Each row is a point. To make a cloud, some directions were put in groups of two or more. Within a group, all points are equally far from the middle, so they leave a hole (a ring in 2 directions, a hollow ball in 3). The other directions are filled evenly. Then the cloud was stretched, turned, moved and blurred a little. Count the holes, and give their numbers of directions, smallest first.
(in the rows, 128 means zero)

Cloud (21 x 3):
[[182 152 146]
 [113 147 172]
 [ 99 174 149]
 [136 152 102]
 [120 130  97]
 [103  80 148]
 [102 163 164]
 [ 88 103 154]
 [ 77 118 147]
 [180 114 149]
 [175 159 119]
 [169  83 112]
 [156 144 169]
 [131 155 104]
 [180 157 147]
 [ 99  77 117]
 [109 154 170]
 [ 80 107 146]
 [104  86 153]
 [107  94 101]
 [146  65 128]]
Holes: 1 (3)

Cloud (22 x 3):
[[180  96  91]
 [184  93 132]
 [177  83 133]
 [181 104 121]
 [173  93 102]
 [125 153 157]
 [175 111  90]
 [155  82  85]
 [146  89  84]
 [133 111 107]
 [108 151 149]
 [125 152 122]
 [127 142 107]
 [153  98 100]
 [158  99  88]
 [130 101 103]
 [138 105 102]
 [144 100 152]
 [167 116 134]
 [181 112 149]
 [186  95 159]
 [182  72 137]]
Holes: 0

Cloud (26 x 4):
[[136 107 182  92]
 [178 136 134  99]
 [138 100 178  94]
 [146  88 159  97]
 [170 113 128  92]
 [130 162 122  67]
 [ 96  97 125 143]
 [145  92 171 101]
 [124 103 127 157]
 [169 102 138 103]
 [140 130 114 149]
 [133 152 104  71]
 [159 167 178 102]
 [143 157 169  74]
 [122 161 139  67]
 [111 165 106  84]
 [176 145 139 119]
 [130 121 191 145]
 [138 174 164 134]
 [155 125 109  76]
 [127 175 140 135]
 [150 154 191  99]
 [140 170 175 132]
 [147 151 196 113]
 [169 168 160 106]
 [ 85 130 145  96]]
Holes: 2 (2, 2)

Cloud (26 x 4):
[[172 128  84  96]
 [110  85 198 101]
 [130  90 165 129]
 [110 113 162 107]
 [139 188 154 136]
 [112 120 172 179]
 [110 141 122  95]
 [ 87  86 174 120]
 [131 107 197 101]
 [154 163 160 134]
 [ 71 133 187 148]
 [156 112 142 105]
 [116 117  92  94]
 [150 183  88 127]
 [ 98 140 122 143]
 [129 124 124 169]
 [140 167  95  63]
 [121 109 165 155]
 [111  94 137 146]
 [104 129 131 176]
 [150 109 181 124]
 [101  57 152 138]
 [114  77 148 116]
 [102 123 197 157]
 [166 120 100 118]
 [100 146 164 100]]
Holes: 0

Cloud (53 x 6):
[[ 86 103 153 148 104 167]
 [143 126 121  91  80 149]
 [185 138 145 168 155  90]
 [121 183 160 134 139 154]
 [163  70 123 166 153 138]
 [153 102 125 132  65 184]
 [ 91 139 133 108 171 188]
 [143  90 114 158  90 205]
 [147 101 106 113 116 198]
 [ 97 144 121  94  93 162]
 [162  71 120 148 153 137]
 [117 156 157  81 170 166]
 [128 142 170 160 165 142]
 [106 186 164  94 128 149]
 [128 157 180 150 126 146]
 [152 164 131  93 172  97]
 [127  87 121 187 166 136]
 [151  56 126 161 114 145]
 [157 105 126 149 130 199]
 [138  74 147 114 104 135]
 [135 141 182 161 140 117]
 [ 82  84 129 118 155 163]
 [156 126 180 109  89 155]
 [103 110  94 156 133 137]
 [138 180 127  92 169 111]
 [181 132 155 169 156  91]
 [129 148 111 161 179 114]
 [112 158 170 119 173  95]
 [121 184 140 109 127  97]
 [114 118 128 159  77 186]
 [ 86 109 131  88 104 197]
 [ 88 120 121 140  96 193]
 [101 144 116 123  97 139]
 [116 135 107 150 183 117]
 [129 155 154 100 184  87]
 [145 156 124 169 172 101]
 [130  83 129 107 127 205]
 [161 128 175 160 151 138]
 [139  57 139 136 109 183]
 [ 91 112 150 118 123 116]
 [191 144 126 131 152 114]
 [144 130 140 171 101  95]
 [ 98 118  95 138 123 141]
 [109 121 102 158  97 173]
 [157 119 179 127  83 158]
 [101 172 177 113 146 146]
 [120 121 142 104 195 122]
 [ 85 116 120  94 108 198]
 [162 102 167 158  98 109]
 [110  87 143  91 100 190]
 [115 182 127 103 167 149]
 [127 171 118 142 175 114]
 [132 164 174 149 123 152]]
Holes: 3 (2, 2, 2)
